Each row is a point. The points of each table are mixes of a few directions, plus a little noise. Count the directions of each table, and those that both share. Where both have some left over, give the other angles between the two spaces (their principal angles), to ten degrees, smallest first.

First:
-26  -15  -23
28  0  -14
18  -4  -17
-53  -7  5
33  28  50
Second (5 x 3):
23  -12  -39
58  18  17
-39  6  35
-35  -8  -5
-8  -5  -7
Directions: first 2, second 2, shared 2

First, 5 rows:
14  -4  38  -36
26  32  -3  -2
-19  -34  23  17
21  29  -5  15
-40  -26  -54  7
Second, 5 rows:
-15  -14  -20  -34
-10  3  -11  -13
9  -53  -3  -30
15  5  18  28
1  59  15  50
Directions: first 3, second 2, shared 1; angles 50

First, 9 rows:
-3  5  35  -1  12  -8
10  -9  6  -10  13  9
-6  5  43  -20  24  -4
-26  19  22  -32  15  -11
2  -32  31  -52  24  55
0  -22  3  13  -30  37
-9  4  -16  6  -18  -1
7  15  -73  40  -25  -31
23  14  -51  54  -9  -48
Second, 7 rows:
-12  1  9  3  7  -3
-48  4  37  13  29  -9
77  -7  -59  -22  -46  15
44  -4  -34  -12  -26  8
15  -1  -11  -4  -9  3
-19  2  15  5  11  -4
-56  5  43  16  33  -11
Directions: first 4, second 1, shared 0; angles 40

First (10 x 8):
0  3  2  1  1  19  -34  -31
2  12  0  0  4  -3  23  7
-1  -5  0  0  -2  3  -14  -7
-2  -14  -1  0  -5  -7  -7  8
10  76  7  0  27  4  95  6
-3  -19  -2  0  -7  -6  -12  8
-2  -15  -1  0  -6  -2  -16  3
-1  -8  -1  -1  -2  1  -14  -3
-2  -17  -2  0  -6  -7  -12  8
-1  -8  -1  0  -3  -2  -10  0
Second:
2  9  1  1  4  12  -9  -17
-2  -29  -5  -1  -12  -34  28  53
3  31  6  1  12  37  -31  -57
-1  -13  -2  -1  -4  -15  12  22
0  9  1  0  3  11  -8  -16
-1  -4  -1  -1  -2  -5  4  9
1  13  2  0  5  16  -12  -25
-1  -16  -3  0  -6  -19  16  29
Directions: first 2, second 1, shared 1

First, 8 rows:
-1  29  16  -23  6  -10  -26  -6  21
-5  -51  19  29  32  -15  24  10  -33
-28  41  23  -9  -15  -21  -41  -3  33
-13  -19  -19  -11  10  3  -8  0  -35
24  24  -60  11  -65  49  33  -8  13
8  26  0  -2  -37  31  -16  17  44
31  -49  14  7  38  13  31  18  -18
-16  2  6  -5  33  -48  2  -31  -29
Second (10 x 9):
65  -17  -36  60  24  -15  15  13  -40
-27  -45  40  -45  8  -22  23  -22  5
-3  -6  22  -25  -6  -1  -4  -1  23
-47  25  17  -22  -12  23  -8  -3  22
-13  47  -27  -23  -41  5  -55  2  19
43  -2  -4  36  15  9  11  19  1
-33  -7  23  -12  8  8  18  -8  3
-62  29  31  -30  -12  33  -4  -4  33
28  -10  -41  40  13  -19  7  -2  -47
49  -14  -25  22  4  -20  -4  6  -18
Directions: first 5, second 4, shared 2; angles 60, 70

First, 8 rows:
11  13  -24  -6  -19  22  31  3  13  -15  -20
3  -19  -6  -14  -4  2  -9  -4  3  8  -6
18  1  -33  -18  -25  24  31  -3  16  -15  -31
-10  -35  17  -11  13  -19  -37  -7  -13  19  8
1  -41  -7  -31  -4  -3  -14  -11  -7  5  -26
6  38  -8  18  -7  15  28  10  12  -14  5
-6  61  14  51  7  8  12  17  20  6  58
-24  -21  47  9  40  -45  -43  -1  -44  8  12
Second:
-3  4  7  4  7  -8  5  3  -13  -11  -9
0  -2  0  -2  0  0  1  0  -2  -3  -4
-2  13  4  12  2  2  -3  3  11  9  23
-3  22  6  24  0  6  -9  6  21  22  47
17  -64  -34  -66  -22  10  5  -20  -9  -14  -79
-3  13  10  13  7  -6  2  4  -6  -3  6
-3  18  5  18  0  3  -7  5  19  15  37
13  -60  -25  -62  -14  -1  12  -18  -28  -30  -95
-3  21  5  22  0  6  -8  7  22  21  47
-1  14  2  16  -2  7  -9  3  21  19  36
-11  24  24  21  23  -23  12  9  -32  -26  -10
Directions: first 3, second 2, shared 2
